Each row is a point. Each copy is the shape, with its points in the same order, turned, moved and blurred by noise. Say if it was mirrored as well.

Shape (8 x 3)
[[ 40   9  26]
 [ 27 -67 -46]
 [-25  -6  57]
 [-17  42  19]
 [ 67 -33 -53]
 [ -6  -7  61]
 [ -4  -6 -17]
 [-30 -33  10]]
Copy 1 (8 x 3)
[[ -8  68  19]
 [ -4  -9  95]
 [ 50  41 -13]
 [-16  38 -33]
 [-57  25  86]
 [ 46  60   3]
 [ -8   8  13]
 [ 37   1  10]]
Copy 1 is: mirrored
Copy 2 (8 x 3)
[[ 10  20 -33]
 [ 28 -76 -20]
 [ 23  36  39]
 [-36  36  11]
 [  6 -69 -65]
 [ 30  44  22]
 [-14 -23   7]
 [ 12 -15  41]]
Copy 2 is: only turned
Copy 3 (8 x 3)
[[ 26 -21   5]
 [ 31  63  56]
 [-31 -42  35]
 [-33 -21 -25]
 [ 72  56  14]
 [-16 -46  37]
 [ -8  24   9]
 [-29  14  52]]
Copy 3 is: mirrored

Shape (12 x 6)
[[ -5 -19  -6   4  32  -4]
 [ 18   6   2  -5 -46  26]
 [-32 -86  39 -15  17  26]
 [-40 -16  17  23 -23 -50]
 [ 16  39 -36  11  -9 -28]
 [ 34 -47   7  17  -2  14]
 [  8   5   1   9   8 -34]
 [-35   4   2   8 -15   5]
 [-15  41 -22  29   2   9]
 [-17 -11 -33   5   3 -16]
 [-26   9  16 -24  -9  23]
 [ -8  57 -26  25  59  45]]
Copy 1 (12 x 6)
[[-18  15  32   6  18  10]
 [ 20 -17 -19 -21 -42   5]
 [ -2  54  66 -59 -12 -22]
 [-11   4  -6 -11  24 -72]
 [-14 -38 -32  35  13   0]
 [ -3 -25  48 -37 -19  -1]
 [  0 -17   5   6  35  -6]
 [ -7  18  -9  13 -17 -27]
 [-10  -6  -8  56 -18 -12]
 [-41  -2  -5  -2  10 -12]
 [ 18  41  -8   6 -25  -6]
 [-12   4  33  95 -18  36]]
Copy 1 is: only turned
Copy 2 (12 x 6)
[[ -3 -37  -6   1  -5  29]
 [ -8  41  24 -16 -24  -9]
 [ 55 -47  53 -33  -4  50]
 [ 29 -44  -6 -29  -1 -47]
 [-44   2 -30   9  -8 -23]
 [ 15  -8  31  30 -28  21]
 [ -6 -17 -15  14  12  -9]
 [  6  -7 -14 -41 -12  -6]
 [-19   8 -48 -22 -25  -1]
 [-24 -39  -9 -16 -18  -1]
 [  3  13   7 -50   7  20]
 [-21  17 -78 -17 -24  64]]
Copy 2 is: mirrored
Copy 3 (12 x 6)
[[ 14  15 -20   6  26 -15]
 [ 17 -24   9  23 -48  14]
 [ 90   7  12  16  52  -5]
 [-15  -4   7  42  46  38]
 [-55   7 -17  19 -21   0]
 [ 37 -35 -16  24   3 -34]
 [-22  -5  -6   3  13  -3]
 [ 14  15  -5  27   1  34]
 [-18  21 -40  14 -17  28]
 [-10  25  -7  36  16  -5]
 [ 30  17  12   2 -15  29]
 [ -2  51 -75 -31 -35  15]]
Copy 3 is: mirrored
Copy 4 (12 x 6)
[[ 24 -17 -10 -18   1  10]
 [-58  15 -15  16   2  -9]
 [ 17  58   7 -72  -6  -2]
 [-12 -21  38  -6 -24 -56]
 [-13 -52 -17  47   4  -6]
 [-18   0 -33 -33  38  -2]
 [  3 -40  10  10  16  -6]
 [-16 -12   5  -4 -33 -10]
 [-27 -53 -16  11 -38  17]
 [ 10 -28 -21   2  -9 -23]
 [-16  17  -3  16 -33  11]
 [ -1 -63 -40   0 -48  73]]
Copy 4 is: mirrored

Shape (14 x 8)
[[ 34  44 -15  -9 -10  10  32  30]
 [-34 -15 -44   1  -9  -8 -48   4]
 [ 43 -11  -9  14 -15 -23  39  15]
 [-21  22  -2  -8  44 -29 -43  -7]
 [ 27 -20 -34 -61  45 -33 -44 -12]
 [-19  35  21   5 -20   2 -37 -25]
 [ 19   1  46  32  59 -32 -40 -44]
 [ -6  10 -24 -23  36  -5 -37 -44]
 [ 17 -11   3 -23 -30 -15  31  -1]
 [ 36   0 -44 -39   5 -22 -14  -1]
 [ 47 -13  40 -49  32  -9  36  -9]
 [-38  -2 -38  20 -29 -18  32 -30]
 [-27 -31  17  -1  11  29 -34 -44]
 [-20  15  -9  -4   6  -3  18 -18]]
Copy 1 (14 x 8)
[[ 34  21  13 -52  12 -60 -21 -21]
 [ 10  17  39   7 -42   2  43 -23]
 [  5  10  37 -12  11 -44 -57  -2]
 [ 23 -28   7  -9 -16  18  12 -67]
 [ 24 -45  11 -20 -84   7 -26 -32]
 [  8  -4 -21  21   3 -35  30 -53]
 [ 28 -55 -14  43  18  30 -31 -51]
 [ 25 -49   2   0 -26  -4  22 -26]
 [-21   3  16 -19  -6 -55 -30  -3]
 [ 28 -22  32 -28 -55 -34 -24 -22]
 [-13 -34 -28 -37  -7 -23 -72  -7]
 [-21 -11  59  -5  23 -33  39  -7]
 [ -6 -23 -23  29 -13  12  28   3]
 [ -6 -15  14 -23  17 -22  13 -18]]
Copy 1 is: mirrored
Copy 2 (14 x 8)
[[ -4  11 -12 -33  10  40  17 -26]
 [ 19 -47  52   5 -52 -12  -3   9]
 [-23 -42  12 -33  42  43  13   5]
 [ -4 -28  -5 -36 -51 -43 -27   9]
 [-47 -67   2 -19 -73  -5 -34 -20]
 [ 47 -14 -15  -2  -2 -37 -22 -10]
 [ -2 -54 -42 -45  -8 -40 -81  51]
 [  1 -49 -36   3 -56 -27 -15   6]
 [-17 -37  11   2  31  14  -2 -23]
 [-20 -61  -2 -24 -38  28  -7 -27]
 [-70 -28 -41  -9  26  15 -44 -13]
 [  9 -43  12  14  16 -28  47  14]
 [  9 -36  -4  50 -20 -25 -53  26]
 [ -3 -15 -14   3  -5 -20  10   6]]
Copy 2 is: only turned
Copy 3 (14 x 8)
[[  2 -17 -48  -3 -33  19  37   5]
 [-21  14  59  28 -15  -6 -20  -1]
 [ 23  17 -23 -38  -7   0  38  -3]
 [-13  29   7  58  13  -3 -31  33]
 [ 60  16  31  66  18  -4  -2  14]
 [-38   9  19  10   6  42   2  42]
 [-22  47 -12  26  83 -22   7  48]
 [  2  10  30  59  43  13 -13   6]
 [ 39  15  -1 -37  -5  21   9  12]
 [ 39  13  14  42 -10  10  24  -6]
 [ 72 -16 -36  -9  38   4  -3  45]
 [-24  31   6 -27  -5  33 -23 -44]
 [-21 -14  52   2  50   4 -25  29]
 [-11   7 -14  -3   5  21 -17  -6]]
Copy 3 is: only turned
Copy 4 (14 x 8)
[[  2  50   0 -27   7   4  14  -4]
 [  1 -23  15  23  57 -19 -57  -2]
 [ 26  11 -38 -19  -8  17  -7  19]
 [ 44 -12  54   4  29 -50 -24  10]
 [ 64 -25  20 -62  59 -34 -51  -9]
 [  4   5  35  27 -12 -44 -34 -34]
 [ 95 -34  49  13 -29 -29 -22  -3]
 [ 31 -21  60 -24  21 -25 -54 -11]
 [ -3  -4 -34 -32 -11 -17 -17  -2]
 [ 34  10  -5 -51  42 -13 -44  -9]
 [ 43 -22  -2 -74 -24 -22  26 -14]
 [-31 -10   2   5 -12  -5 -55  41]
 [  5 -68  41   9  -4 -13 -35 -37]
 [ -6  -7  27 -14  -4 -18 -21  15]]
Copy 4 is: mirrored

Shape (14 x 9)
[[ 25  24  34  31   7  14  -1 -17  35]
 [-30 -11  -1  15  27  25 -27  15   3]
 [ -2 -85  -2 -57  -3  30  20  31  18]
 [ 27 -73 -19  19   5 -25  25  19   8]
 [-50 -25 -11  15  11  23  18 -21  14]
 [  7 -76 -44  27  16 -12  16 -20  -7]
 [-42  26  38  -2 -14 -43 -35 -28  17]
 [ 22  32   1  -6  -1  15   9  13  66]
 [ 27  29   9 -47 -29 -70  11 -18   4]
 [ -6  26  34  15  33  27   5  -8  -3]
 [ 34  25  -7  28 -43  22  10  -9  -3]
 [ 31 -38   9   0   3  12 -15 -17   3]
 [ -2   7  41 -76  17 -35   6 -20  73]
 [ 37   4 -25  -2  -2 -44 -14 -30   9]]
Copy 1 (14 x 9)
[[-18 -30  25  21 -26 -17 -12  18  14]
 [ -8  18  28  -9 -35  23   8 -27  11]
 [-69  12  -6 -55  20  75 -25  -1 -10]
 [-44  23 -20 -25  17  28 -20  35  52]
 [-42  34   8  -9  -1   1  25 -35   5]
 [-47  51 -19 -42   4   9  27  23  41]
 [ 32 -18 -47   8 -35 -19 -11 -37  -5]
 [  5 -37  37  -4  25  -8 -25   4  -7]
 [ 29 -26 -71  12  33   9 -23  29 -26]
 [-15 -18  13  44 -29  25  27 -15   4]
 [  0  20  22  25 -18 -16 -19  47 -28]
 [-32   0 -14 -29 -40  17   4  34   7]
 [  5 -91 -40 -24  40  21  -9 -34 -13]
 [ 23  -5 -33 -15   5  -5  12  42  15]]
Copy 1 is: only turned
Copy 2 (14 x 9)
[[-22  -2 -22  34 -26  -2  -1  35  18]
 [-25  19  21 -10  22 -27 -21  25 -15]
 [-32  -6  33 -61  45  57 -19 -22  28]
 [ 12 -17  62   5  28  11   6 -21  42]
 [-36   5  25 -42  -6 -26  17   3 -12]
 [ 16 -29  60 -21  37 -25  39 -10  31]
 [  8   4 -32 -16 -47 -46 -51  -1  -1]
 [  1  21  -5   8 -36  51  -4  39  -5]
 [ 65  -8 -45  -1 -33  17 -17 -34   9]
 [-34  26 -35  14   6 -18   7  18  -8]
 [ -3 -45 -17  28   0  18  16  19 -33]
 [ -6 -30  -5  -9  29   7  -6  20  29]
 [ 13  51 -42 -50 -49  41 -33  -6  54]
 [ 63 -12 -13  -1  -6  -6  12  17  21]]
Copy 2 is: only turned
Copy 3 (14 x 9)
[[-19  -8 -25 -30 -17 -44  26 -11   5]
 [ 45  31 -15 -22  31 -19   5 -28   1]
 [ 60   0  59 -14  23 -32 -44  30 -45]
 [ 46 -40 -11  28  33 -34 -17  37 -28]
 [ 22   8  -6  -1  33 -31 -29 -56 -24]
 [ 51 -37 -23  38  39 -18  -9  -5 -59]
 [  9  16 -61 -28 -34   2 -48 -27  24]
 [ -6 -40  16 -51  -3 -31  10 -10  30]
 [-27 -37 -24 -17 -28  41 -50  32  12]
 [-23  32 -23 -32  22 -27  13 -18  -4]
 [-19 -15   8  25 -17  -5  32 -14  12]
 [ 29  -2 -10  -6 -11 -16  11  13 -41]
 [ -4 -31  -7 -95 -26 -17 -72  15  -8]
 [  9 -49 -41  -9 -10  26  -1   8 -13]]
Copy 3 is: only turned
Copy 4 (14 x 9)
[[-21  11   0 -10  55  40  11 -18   9]
 [-41   9  -5   9 -14  18  20 -57 -23]
 [-38  11 -15  -4 -91  49  -8  24  29]
 [ -2  45  50   1 -42  23   9  11  41]
 [-43 -21  39  13 -29  30   0 -41   7]
 [-12  17  61  12 -54  19  34 -11  36]
 [  1 -17  13  83  42  33 -13 -16 -13]
 [-38   4 -26 -12  50  -3  -2   7  26]
 [ 48 -11 -12  53  35   2  -8  45  42]
 [ -8 -10 -23  -9  28  34   4 -58   0]
 [ 21 -15  28 -31  34   9  18   9 -13]
 [ -6  12   9   1  -8  54  42   7  16]
 [-35 -14 -55  64  30  42 -15  22  71]
 [ 17   8  18  33  21  -8  46  10  38]]
Copy 4 is: mirrored

Shape (15 x 11)
[[ 22  -4  15 -13  34 -31 -17 -39 -22   4   7]
 [ 31 -38 -28   7 -18  47  18   6  13 -10  44]
 [ -5 -38   5  47   1  -2  73  16  26  29  19]
 [-56   1 -16 -14   7  29  -2  11  26   3   2]
 [-37 -23 -20  10 -52   9   3  74  21  58  -3]
 [-23   7   9 -16 -18  23   6  37  20  28  26]
 [-27  38   6 -34  18 -33   1  -2 -84 -23 -38]
 [-13  67  -4 -27  16 -18   7  15 -27  -3  17]
 [-37  14  19 -65   1 -27  12  25 -32  -5  23]
 [  1 -43  41  59  -9  33  67  48  28   6 -22]
 [ 14 -42 -57 -21   1 -58  29 -34 -23 -42  35]
 [  9  38   8 -15 -17 -55  11 -39  -8 -44  12]
 [ 40 -34 -66  23  27  -5  26 -30   1 -25  62]
 [ -8 -51 -26  51  -8   9  26 -37 -39 -18  63]
 [  8 -23 -38   5  29 -55 -25 -11 -32 -64  62]]
Copy 1 (15 x 11)
[[-44 -21  -9  -7   6   6  42  14  -4  11 -23]
 [ 41  -4 -10  -5  34  59 -11  12  41  -1  28]
 [ 55 -39  55  17 -26  42  27  -8  64   5   4]
 [ 49 -38   5  -2  14 -22 -30  11   6  39   0]
 [ 58 -19  27  -3 -27 -34 -46  -8  65 -10  47]
 [ 39 -44   8 -31   1  -5 -40 -20  33   0   4]
 [-49   3  46  12   1 -38 -33  47 -42  -2 -51]
 [-17  -9  39 -50 -10  -3 -36  14 -12  23 -39]
 [-37 -41  34 -13  27 -19 -56   7  17  14 -37]
 [ 90 -28  66  31   1  27  22 -27  32 -43   8]
 [-51  15  17  37  31  47  -1  32  35  59   0]
 [-43  22   9  12 -11  23 -15 -25  -9  43 -57]
 [  4  18   8 -11  27  80  31  34  39  49   8]
 [ 25  20  -3  21  28  55  25  55  75  11 -32]
 [-47  46  12  -8  67  13  21  26  40  58 -16]]
Copy 1 is: mirrored
Copy 2 (15 x 11)
[[-12  16 -17 -14 -40 -49  -4   1 -41 -12 -28]
 [-31 -11   1  31  11  56  23  13 -19  34 -36]
 [ 15 -12  -7  88  35  20 -24   2 -33 -10 -17]
 [ 31  30  -6  26 -11  34 -18  13  32  25  29]
 [ 40   0  22  10  47  67 -31 -41  24  -3   5]
 [ 34   0 -10  24  -2  36  -1 -35  21  22 -11]
 [ -8   0 -47 -35 -38 -62 -33  25  57 -33   3]
 [ -4  15 -32  13 -30 -39  15 -34  48  -5 -11]
 [ -7 -15 -43 -18 -33 -21 -41 -35  37  32   1]
 [ 66 -39  -3  74  50  26 -15  35  -4 -15 -45]
 [-95 -16 -30  22  21 -40  -7  13 -28  26  16]
 [-31 -33 -36  13 -33 -52  38  -9  -4  -3  29]
 [-88  36 -18  53  25  -1  34  11 -44  29 -29]
 [-62   5 -68  45  24  40  -6  16 -55 -11 -13]
 [-78  15 -65 -13  19 -37  16   2 -36  31   1]]
Copy 2 is: only turned
Copy 3 (15 x 11)
[[  1  21   5  29  44  18 -27 -33  -5  16 -10]
 [-37 -11  36 -43  40 -23  27  10  16 -26  16]
 [-23 -32  32 -14 -19   5  10  24  64 -10 -43]
 [ 28 -18 -26 -24 -13 -22   1  22   3   4  26]
 [ -5 -26   3 -94 -50  25   1   0  50  15  33]
 [ 13   3   1 -63 -17 -16   5  -1  18  15   1]
 [ 35  54   3  25 -15  21 -91 -18 -15 -23  30]
 [ 26  46 -26 -21   7 -22 -63 -25  12 -12  -5]
 [ 43  13  25 -28 -15 -31 -69 -20 -13  16   5]
 [-56  -5  34 -15 -68   9  31  46  41  -9 -27]
 [-20 -52  36  11  63  -6 -74 -21   4 -36   7]
 [ -6   6 -16  -1  26   6 -64 -33 -39 -39 -38]
 [-44 -28  19   2  92 -23 -22   4  44 -33   0]
 [ -8 -20  48 -13  75  22 -20  60  29 -34 -10]
 [-39 -18   8  -1  88  -7 -91  12  -5   4   7]]
Copy 3 is: mirrored
Copy 4 (15 x 11)
[[  0  29   6   2 -18   1 -11   0 -42 -44  23]
 [  6 -17  -7 -41  14 -54 -11 -25  50 -20  32]
 [ 11  14 -13 -76  16  16 -63 -30  34  10  -5]
 [ 16 -32 -41  22   6  21  -6  -5  37   2   1]
 [-38 -20 -63  -7  33 -22 -34 -35  32  46 -48]
 [  1 -25 -19  11  18 -16 -29 -12  19  39   3]
 [-43  16  36  30  -5  54  45  16 -26 -20 -21]
 [-22 -38  20   7 -13  27  15   7 -33  14   8]
 [-15   7  25  42 -20  22  16 -21  -3  39   5]
 [ 13   8   8 -55  36  -2 -83   5  69   4 -50]
 [ -8  34   2 -48 -57   0  45 -56  10 -34  27]
 [ 20  15  20 -28 -53   4  38  18 -34  -1  -2]
 [ -5 -10  -7 -76 -30 -18   2 -40  21 -54  63]
 [-21  42 -22 -70   3  -2   7   1  47 -22  63]
 [-43  15   1 -24 -89 -10  21  -7  12 -41  55]]
Copy 4 is: only turned

Shape (16 x 12)
[[  6  11 -17 -18 -14  15   6   9  18  -8  19   9]
 [-19  -6   9  15 -17  24 -11  10  17  19   9  85]
 [-25   7   0 -12  11 -10  63   2  10  18  18  -1]
 [-16 -43  16 -10 -14  -1 -21  13   2  23 -13   0]
 [-11   1  -9  -9   8  24  31   8 -22   5  11 -13]
 [ 37 -21  10  15  15   7  -9  17   8   2  -2  -9]
 [-29   5 -51   4  12  17  -5 -40  14  20  -3 -18]
 [-30  12  17   9 -15  15 -20 -39 -60   3  -2  14]
 [-25 -23  16  18  -3  24  17 -46   5 -36 -10 -11]
 [-17   6  -8  -7  -2  25  23  16   3  20  24 -12]
 [-31 -15   0  17  -3  20  32  14  25 -95  12  13]
 [-23   7  -1  -4  -7  15   1 -27  25 -23 -51 -11]
 [ 11 -14  21 -12 -11 -38 -10  12   6  26  -2  62]
 [ 60  -5  22 -21  -6  -6   3 -12  14   7  25 -11]
 [-19 -16  18 -17  23  13 -21   2  22   6   8  74]
 [-31  14   7  17  17  14  -7 -13  13   9  23 -16]]
Copy 1 (16 x 12)
[[  1  -2  22  18  -9   4  27 -11  -1  -7   2 -23]
 [-13 -31  55  42 -18  18 -17   9 -56  32   2 -22]
 [  2 -12  20  -1  28 -10  26 -11   6  32 -54 -26]
 [  4 -12  10 -10  -9  -2 -24  -3 -42 -12 -23  26]
 [ -4  14  -3  -4   2 -30  13 -14  -6  11 -26 -31]
 [-20  28   3  13  24  -2 -16  -1 -10  -2  11  15]
 [ 62  -7   4  -9   3 -26  23 -22 -16  28  19 -13]
 [  3 -17 -52   5 -27 -12   6   3 -63  35  -5 -23]
 [ 10   5  -3 -17  -8 -29  33  51 -27  34  -5  12]
 [  9  16  15  19  -5 -19  15 -29  -7   9 -29 -16]
 [-31  21  48 -17   1 -28  66  62 -32   0   1 -26]
 [  1 -29   6 -23  -6 -34  42   8 -10  21  20  21]
 [-18 -46  21  19  14  47 -25   1 -32   1 -15  -8]
 [ -9  10 -17  37  13  27   2   9  29 -14  -8  15]
 [  1 -44  39  43   9 -11 -25  31 -44   2  -2 -20]
 [ 25   7   0  26  18 -28  32  -9 -39  21 -13   2]]
Copy 1 is: only turned
Copy 2 (16 x 12)
[[  6  -2  14  25  19   6   1   1 -18  11  -4 -11]
 [-45  29  36  -5  10 -11 -34 -15  -1  13 -43  18]
 [  2  40  15  52  -7  -6  14  -3   2 -13  23  12]
 [-37  -6  13 -10 -19  35  24 -21   2 -17  -5   9]
 [-15  14 -23  28  12   4  25  18  -8  -6   5   6]
 [-12 -37 -12  -1  20  12   7 -15  17  -4  21  18]
 [ 21  22 -47  35 -28  23  -2 -23 -16  12 -17 -10]
 [-37  22 -33 -24 -36 -37   4  17 -15  -7  -3 -27]
 [-13  12 -22  -2 -41  16 -19  29  -8  20  37   9]
 [-18  18  -7  46  10   7  17   9   6   0  -4  -2]
 [ 18  -4  24   5 -12  16 -11  68 -21  42  14  43]
 [ 11  -7 -11  12 -44  31 -35  14 -31 -19  14   0]
 [-26   7  51 -23  12 -13  -6 -45  -4 -21   0  18]
 [-18 -24  15   8  30  -1   6 -25  -2   8  56 -20]
 [-43   1  36   7 -12 -19 -20 -29 -31  12 -26  38]
 [-11  -7 -17  36 -32  -6   0   1  20  19  -6  -5]]
Copy 2 is: mirrored
Copy 3 (16 x 12)
[[  2  -7  -3   3  -4   3   3   6 -18 -29  -1  22]
 [-26 -33  32  39   8 -26 -13 -45  13 -13 -15  10]
 [  7  15  16 -27  -2  -2 -27  34  15   2 -38  21]
 [-30 -16   5   9  17  20   4  11  21  16  27 -14]
 [ -7  13 -22  12 -12   5 -23  37   1  -4 -17  15]
 [  3  20 -30  13  18   3  16   2  22 -22  14 -20]
 [-15 -19 -15  -2   4  26   1  24 -45   4 -50 -27]
 [-19   8  -4  47 -29  39 -51 -19 -19  29  -4 -15]
 [-31  24  -6  11 -31  56  15  -7  11   3 -36  -2]
 [  7 -14 -10   6 -13  -5 -12  36   4  -3 -16  13]
 [-53  36  14  -5 -64  12  27  -3  15 -60 -21  23]
 [-30  27   3   1 -13  23  39  -6 -30  24 -19   1]
 [ -9  -2  39   3  45  -8 -28 -34  16  -7  26  -2]
 [ 44  16 -16   2  29  36   5  -3  12 -27  20  12]
 [-26  -7  55  50  28  -6  -3 -14   9 -25 -10  -3]
 [ 12  -4   7  16 -27  13  -1  19  -3  -3 -26 -30]]
Copy 3 is: only turned
Copy 4 (16 x 12)
[[ -5 -28   2  17  -5  -4 -29 -14   6  -8 -22   0]
 [-19   2  26  29   0  17  -1  54 -17 -14 -48  18]
 [ 14  38   6 -12   6 -21  -8 -36   7  -6 -28 -10]
 [ -9  -2  -6  34  39  14  -1  -5 -20  29  11   7]
 [-12  -6 -10  -4  -4 -21  -1 -35 -17  -2 -13 -28]
 [ 12 -21 -28   3   1  14 -18  19 -10  22  16 -21]
 [-14 -35  38 -31  24  12   7 -36   6 -17   5  -2]
 [-53  -3  27   9 -18 -22  18  -5 -39  -5  33  26]
 [ 22 -18  36 -14  -1 -24 -10 -16 -50  16  11  22]
 [-25  -2 -14  -9  11 -10 -16 -24 -11   4 -29 -17]
 [ 42 -46  26   3  -6 -78 -29   4 -22  24 -44  17]
 [ 21 -33  27  -6  36 -22 -26 -11 -26 -28  21  19]
 [  5  32   0  53   7  15   7  32  18  -4   0  14]
 [ 19   0 -23  22 -31  30 -44 -19   6   9  21  -7]
 [ -9   9  49  44   6   7 -13  43  -4   2 -21 -15]
 [-30  -3  24 -34   3  -7 -25  -6  -4  12   0  -5]]
Copy 4 is: mirrored
